Each row of a before or after table is a point. The points were changed in one or more steps. Then noise was added and the rows were shuffled. The steps act on columns, c1 being the first. Name the steps. A step turns or swaps two columns, mirrors them in a line or flattens them onto one, adds a multiple of one to another, or multiplies or shifts one. Angles are multiples of 10 degrees, from the lower column toward the higher: turns from -170 to 170, lines from 10 to 170 but not 90. Use the fewest steps. Two steps may share a column if one is a turn and the other turns, adds or multiplies; they go together, in the order done. Otherwise the lowest column goes first.

Before, 10 rows:
[-0.007 -0.007]
[-0.001 -0.003]
[-0.012 0.007]
[-0.012 -0.006]
[-0.008 -0.004]
[-0.012 -0.006]
[-0.006 -0.007]
[0.024 -0.006]
[0.041 0.003]
[-0.006 0.011]
After, 10 rows:
[-0.034 -0.012]
[0.073 -0.012]
[-0.022 -0.014]
[-0.035 0.014]
[-0.018 -0.014]
[0.124 0.007]
[-0.036 -0.012]
[-0.018 0.022]
[-0.024 -0.008]
[-0.002 -0.005]
Steps: multiply c1 by 3; multiply c2 by 2

Before:
[-0.008 0.022 0.001 -0.007]
[0.032 0.019 0.006 -0.032]
[0.043 -0.040 -0.034 0.017]
[-0.054 0.039 0.024 -0.043]
[-0.034 -0.001 0.019 -0.018]
[0.050 -0.031 0.038 -0.024]
[0.003 -0.013 0.009 -0.031]
[-0.004 0.004 0.016 -0.031]
[0.044 -0.038 -0.006 -0.010]
[-0.011 0.014 0.051 -0.032]
[-0.023 0.030 -0.015 -0.030]
[-0.005 0.041 0.022 -0.010]
After:
[0.008 -0.017 0.003 -0.061]
[0.052 -0.050 0.007 -0.037]
[-0.032 -0.029 0.017 -0.013]
[0.034 -0.006 0.010 -0.023]
[-0.002 -0.003 0.029 -0.019]
[0.003 -0.035 -0.017 -0.023]
[0.009 -0.024 -0.006 0.000]
[-0.042 0.027 0.030 0.002]
[0.024 -0.042 0.014 0.004]
[0.006 -0.015 0.018 -0.026]
[-0.041 0.037 0.018 0.039]
[-0.050 0.020 0.023 -0.045]
Steps: multiply c1 by -1; turn c3 and c4 by -70 degrees; turn c2 and c3 by -150 degrees

Before:
[-0.019 -0.020 0.006 0.012 0.000 0.012 0.012 0.000]
[-0.010 -0.006 0.014 0.005 0.008 0.002 0.002 0.022]
[-0.005 0.016 0.039 0.005 0.005 0.004 0.009 0.021]
[-0.008 0.018 -0.005 0.009 0.009 -0.013 0.005 0.020]
[-0.020 -0.012 -0.004 0.007 -0.088 -0.055 -0.031 0.005]
[-0.022 0.001 0.004 0.003 0.010 -0.011 0.002 0.021]
[-0.009 0.002 0.007 0.022 0.010 -0.024 -0.024 0.003]
[-0.005 -0.002 0.012 0.011 0.005 0.013 0.011 0.047]
[-0.016 0.009 0.002 0.008 -0.027 0.007 -0.030 0.013]
[-0.017 -0.055 0.024 0.002 -0.004 -0.001 0.003 0.046]
[-0.016 0.003 0.005 0.005 0.011 -0.020 0.012 0.015]
[0.026 0.007 0.012 0.029 0.013 0.009 -0.002 0.006]
[-0.021 0.015 0.011 0.042 0.010 0.002 0.007 0.011]
After (13 x 8):
[0.020 -0.012 -0.003 0.007 -0.264 -0.055 -0.037 0.006]
[0.004 0.016 0.040 0.005 0.014 0.004 0.068 0.021]
[0.015 0.002 0.005 0.006 0.033 -0.021 0.019 0.015]
[-0.025 0.008 0.013 0.031 0.039 0.008 0.016 0.006]
[0.009 -0.006 0.014 0.005 0.024 0.001 0.024 0.022]
[0.009 0.002 0.007 0.023 0.030 -0.023 -0.014 0.002]
[0.019 -0.021 0.006 0.012 -0.001 0.012 0.021 0.000]
[0.017 -0.056 0.024 0.002 -0.013 -0.001 0.039 0.046]
[0.016 0.009 0.003 0.008 -0.082 0.006 -0.028 0.013]
[0.008 0.019 -0.005 0.009 0.027 -0.013 -0.002 0.020]
[0.022 0.000 0.005 0.003 0.030 -0.012 0.009 0.022]
[0.004 -0.002 0.012 0.010 0.014 0.013 0.029 0.047]
[0.021 0.015 0.012 0.042 0.030 0.002 0.024 0.011]
Steps: multiply c1 by -1; add 1.5 times c3 to c7; multiply c5 by 3

Before, 11 rows:
[0.010 0.019 0.014 0.034 0.027 0.010 -0.033 0.024 -0.041 0.032 -0.034 0.005]
[0.007 -0.011 -0.042 -0.014 -0.045 0.042 -0.038 0.048 0.030 0.006 -0.024 -0.007]
[-0.050 -0.012 -0.028 -0.004 -0.037 0.016 0.017 -0.023 -0.031 -0.008 0.008 0.022]
[0.018 -0.038 -0.021 0.014 0.004 0.010 0.028 0.044 0.014 0.048 0.009 -0.013]
[-0.045 0.024 0.008 0.009 0.023 -0.001 -0.027 -0.020 -0.022 0.024 0.028 0.006]
[0.017 0.011 0.030 -0.012 -0.040 -0.019 0.002 -0.016 -0.017 -0.014 0.017 0.013]
[-0.011 -0.015 0.011 0.040 -0.019 0.018 -0.022 -0.001 -0.024 0.032 -0.030 -0.025]
[0.009 -0.020 0.015 -0.004 0.020 -0.009 -0.032 0.019 -0.007 -0.007 -0.033 0.007]
[0.002 -0.008 -0.036 0.028 0.012 0.053 0.025 0.024 0.025 0.002 0.026 -0.015]
[-0.002 -0.024 0.017 0.005 -0.022 0.040 0.003 0.043 0.021 -0.012 -0.009 0.021]
[-0.008 0.030 0.004 0.009 -0.006 -0.019 0.014 -0.009 0.028 -0.010 0.019 0.028]
After (11 x 12):
[0.013 -0.037 0.003 0.015 -0.007 -0.017 0.008 0.041 -0.015 -0.004 0.014 0.044]
[0.019 -0.003 -0.047 0.006 0.021 -0.006 -0.028 0.035 0.046 -0.039 0.026 0.005]
[0.003 0.065 0.032 0.015 -0.001 0.013 0.004 -0.091 -0.066 -0.027 0.007 -0.021]
[0.048 0.006 0.002 -0.004 -0.038 0.014 -0.030 0.031 0.053 0.014 0.003 0.039]
[-0.029 0.006 -0.024 0.039 0.026 0.014 -0.001 -0.070 -0.002 -0.044 -0.039 0.008]
[-0.007 0.028 -0.029 0.045 -0.017 0.022 -0.009 -0.014 0.022 -0.033 -0.029 -0.040]
[0.014 0.010 0.038 0.029 0.012 0.048 -0.011 -0.040 -0.053 0.005 0.026 -0.028]
[-0.011 -0.021 -0.007 -0.015 -0.039 -0.022 0.029 0.030 0.034 0.013 0.019 0.023]
[-0.032 0.009 0.009 -0.015 -0.043 0.040 -0.048 -0.090 -0.081 -0.001 -0.024 -0.009]
[0.003 0.018 -0.011 0.003 -0.022 0.038 0.017 -0.085 -0.073 0.030 -0.010 0.038]
[-0.023 0.015 -0.031 -0.007 0.019 -0.006 -0.004 -0.049 -0.018 0.021 -0.032 0.012]
Steps: turn c1 and c7 by -140 degrees; turn c3 and c7 by 130 degrees; multiply c10 by 1.3; turn c2 and c10 by -150 degrees; multiply c8 by 2.5; turn c8 and c9 by -150 degrees; multiply c12 by 1.6

Before:
[-0.016 0.012 -0.033 -0.024 0.052 0.002 0.032 -0.024 -0.021 0.010 -0.017 0.042 -0.014 0.004 -0.022 -0.011 0.000 -0.030]
[-0.027 -0.007 0.008 -0.030 0.007 0.043 0.029 0.035 -0.023 -0.037 -0.012 -0.038 0.019 0.028 -0.038 0.027 -0.033 -0.041]
[-0.002 0.043 0.012 0.013 0.020 0.011 -0.039 -0.010 -0.052 -0.019 -0.016 -0.037 0.021 0.034 0.016 -0.006 0.009 0.019]
[-0.019 0.017 0.042 -0.038 0.019 -0.013 0.014 -0.007 -0.051 0.050 0.040 0.006 0.057 -0.013 -0.052 0.027 0.027 0.001]
[-0.006 -0.014 0.017 0.039 -0.034 -0.019 0.001 -0.001 -0.053 0.006 -0.014 0.011 0.010 -0.016 0.019 0.032 0.023 -0.024]
[0.001 -0.003 -0.014 0.019 -0.017 0.040 0.038 -0.013 0.025 0.030 -0.015 0.022 -0.025 0.018 0.027 -0.009 -0.033 0.024]
[-0.004 -0.043 -0.016 -0.029 0.042 0.009 -0.021 -0.034 0.028 0.007 -0.020 -0.022 0.018 0.006 -0.034 0.026 -0.015 -0.018]
[0.040 -0.007 0.026 0.017 -0.021 -0.016 -0.027 0.010 0.019 -0.017 -0.018 0.038 0.046 -0.018 0.025 0.049 0.051 -0.042]
[-0.034 0.027 -0.029 -0.046 0.002 -0.013 -0.032 0.037 0.022 -0.009 -0.005 0.020 0.008 0.011 -0.015 -0.007 0.007 0.020]
[0.029 -0.021 0.004 0.020 -0.017 0.028 -0.033 0.016 -0.050 -0.021 -0.025 0.045 -0.020 0.019 -0.021 0.034 0.035 -0.058]
[-0.029 -0.033 -0.046 0.037 0.023 0.048 0.037 -0.035 -0.032 -0.023 0.056 -0.023 -0.032 0.008 -0.046 -0.003 -0.025 0.021]
[0.023 -0.021 -0.027 -0.043 -0.029 -0.039 0.043 -0.028 -0.018 -0.012 0.050 -0.042 0.002 -0.051 -0.013 0.037 0.028 0.024]
After, 12 rows:
[-0.003 0.019 -0.018 0.010 0.008 0.015 -0.045 -0.010 -0.054 -0.013 -0.015 -0.013 0.024 0.048 0.015 -0.010 0.008 0.018]
[-0.029 -0.003 -0.015 -0.032 0.006 0.045 0.016 0.036 -0.025 -0.040 -0.012 -0.017 0.020 0.036 -0.042 0.031 -0.033 -0.044]
[-0.012 0.014 -0.036 -0.040 0.033 -0.014 -0.012 -0.009 -0.053 0.048 0.036 0.005 0.053 -0.020 -0.054 0.025 0.024 0.001]
[-0.006 -0.057 -0.034 -0.033 -0.027 0.008 -0.007 -0.033 0.027 0.005 -0.022 -0.006 0.022 0.009 -0.037 0.028 -0.012 -0.015]
[0.028 -0.028 0.015 0.024 0.009 0.025 -0.008 0.012 -0.050 -0.028 -0.024 0.019 -0.021 0.023 -0.021 0.034 0.034 -0.060]
[-0.041 -0.004 0.009 -0.042 -0.029 -0.009 -0.061 0.039 0.022 -0.011 -0.008 0.007 0.008 0.016 -0.019 -0.003 0.009 0.026]
[0.020 -0.010 0.041 -0.040 -0.017 -0.034 0.033 -0.029 -0.018 -0.013 0.049 -0.017 0.008 -0.067 -0.017 0.036 0.025 0.024]
[-0.034 -0.004 -0.003 0.035 -0.048 0.049 0.065 -0.033 -0.036 -0.027 0.060 -0.012 -0.036 0.012 -0.043 -0.003 -0.026 0.022]
[0.045 -0.017 0.016 0.009 0.030 -0.017 -0.011 0.008 0.021 -0.015 -0.017 0.011 0.044 -0.026 0.029 0.053 0.055 -0.041]
[0.005 0.024 0.020 0.014 -0.010 0.039 0.044 -0.014 0.024 0.030 -0.014 0.010 -0.028 0.021 0.026 -0.008 -0.029 0.027]
[-0.015 0.020 -0.035 -0.025 -0.048 0.001 0.005 -0.024 -0.018 0.013 -0.015 0.023 -0.013 0.004 -0.015 -0.011 0.001 -0.032]
[-0.001 0.000 0.031 0.034 0.023 -0.023 0.023 0.001 -0.052 0.002 -0.015 0.007 0.008 -0.016 0.019 0.024 0.024 -0.027]
Steps: add 0.5 times c4 to c7; turn c2 and c7 by -30 degrees; turn c3 and c5 by 110 degrees; multiply c12 by 0.4; multiply c14 by 1.3

Before, 8 rows:
[-0.017 0.012 -0.040 -0.018 -0.018 0.029 0.000 -0.009 0.026 0.005 -0.021 0.045 0.026 0.007 0.026 -0.014 0.016 -0.020 -0.032 -0.045 0.009 0.026 -0.030 0.020]
[-0.040 -0.021 -0.050 -0.039 -0.007 0.040 -0.021 0.006 -0.020 0.048 -0.010 0.025 0.025 -0.019 -0.006 -0.013 0.015 0.017 -0.015 -0.013 0.021 -0.014 0.012 0.062]
[-0.013 0.013 -0.024 -0.027 -0.042 0.017 -0.013 0.011 0.044 -0.001 -0.024 0.018 -0.005 -0.007 0.015 0.010 0.014 -0.004 -0.033 -0.038 -0.024 -0.008 -0.012 0.037]
[-0.006 0.040 0.004 0.018 -0.001 0.023 0.042 -0.002 -0.013 0.017 0.020 -0.022 -0.009 0.031 0.003 0.031 -0.031 0.027 0.008 0.041 -0.032 0.051 0.017 -0.015]
[-0.021 0.033 0.017 0.024 0.032 -0.025 0.000 0.020 -0.039 0.024 0.035 -0.006 -0.028 -0.029 0.001 0.005 0.004 0.058 0.035 -0.050 0.001 -0.006 -0.030 0.066]
[0.041 0.016 -0.006 0.010 0.014 -0.013 0.042 0.009 -0.017 0.039 0.037 -0.017 -0.013 -0.006 -0.008 0.010 -0.014 0.033 0.027 0.018 -0.030 0.046 -0.003 0.006]
[0.051 0.040 -0.015 0.041 0.002 0.018 0.042 -0.020 0.026 0.015 0.010 -0.019 -0.012 0.047 0.022 0.038 -0.032 0.008 0.010 0.007 -0.053 0.061 0.068 -0.002]
[-0.025 0.039 0.036 0.008 0.036 -0.021 -0.010 0.012 -0.012 0.062 0.053 0.000 -0.029 -0.009 -0.030 -0.025 0.010 0.060 0.022 -0.018 0.010 -0.021 -0.022 0.034]
After (8 x 24):
[0.051 0.041 -0.015 0.041 0.005 0.017 0.068 -0.020 0.026 0.015 0.009 -0.015 -0.012 -0.015 0.022 0.039 0.054 -0.004 0.014 -0.007 -0.054 0.062 0.067 -0.002]
[-0.005 0.039 0.005 0.019 0.035 0.024 0.067 -0.002 -0.013 0.018 0.021 -0.017 -0.009 -0.005 0.003 0.029 0.044 -0.001 0.016 -0.034 -0.032 0.052 0.018 -0.015]
[-0.017 0.011 -0.041 -0.017 -0.049 0.029 0.000 -0.009 0.027 0.006 -0.020 0.041 0.026 -0.015 0.027 -0.013 -0.008 0.009 -0.035 0.019 0.009 0.025 -0.030 0.020]
[0.041 0.016 -0.007 0.009 0.023 -0.012 0.067 0.010 -0.018 0.039 0.037 -0.024 -0.012 0.016 -0.007 0.010 0.006 -0.023 0.019 -0.024 -0.029 0.046 -0.003 0.006]
[-0.041 -0.019 -0.049 -0.039 -0.015 0.040 -0.034 0.005 -0.022 0.047 -0.011 0.021 0.024 0.003 -0.007 -0.014 -0.025 -0.010 -0.019 -0.012 0.022 -0.014 0.012 0.062]
[-0.011 0.014 -0.025 -0.026 -0.055 0.018 -0.020 0.010 0.044 -0.001 -0.023 0.027 -0.005 -0.002 0.016 0.010 -0.016 0.017 -0.022 -0.007 -0.024 -0.008 -0.012 0.037]
[-0.025 0.039 0.036 0.009 0.002 -0.021 -0.015 0.013 -0.012 0.063 0.052 -0.010 -0.029 0.001 -0.028 -0.025 -0.013 -0.070 0.008 -0.021 0.009 -0.022 -0.022 0.034]
[-0.021 0.034 0.016 0.024 -0.026 -0.025 -0.001 0.019 -0.039 0.024 0.037 -0.019 -0.027 0.020 0.002 0.005 -0.023 -0.078 0.018 -0.010 0.002 -0.006 -0.031 0.066]
Steps: turn c5 and c20 by -60 degrees; turn c18 and c20 by -130 degrees; multiply c7 by 1.6; flatten c12 and c19 onto the line at 140 degrees; turn c14 and c17 by 140 degrees
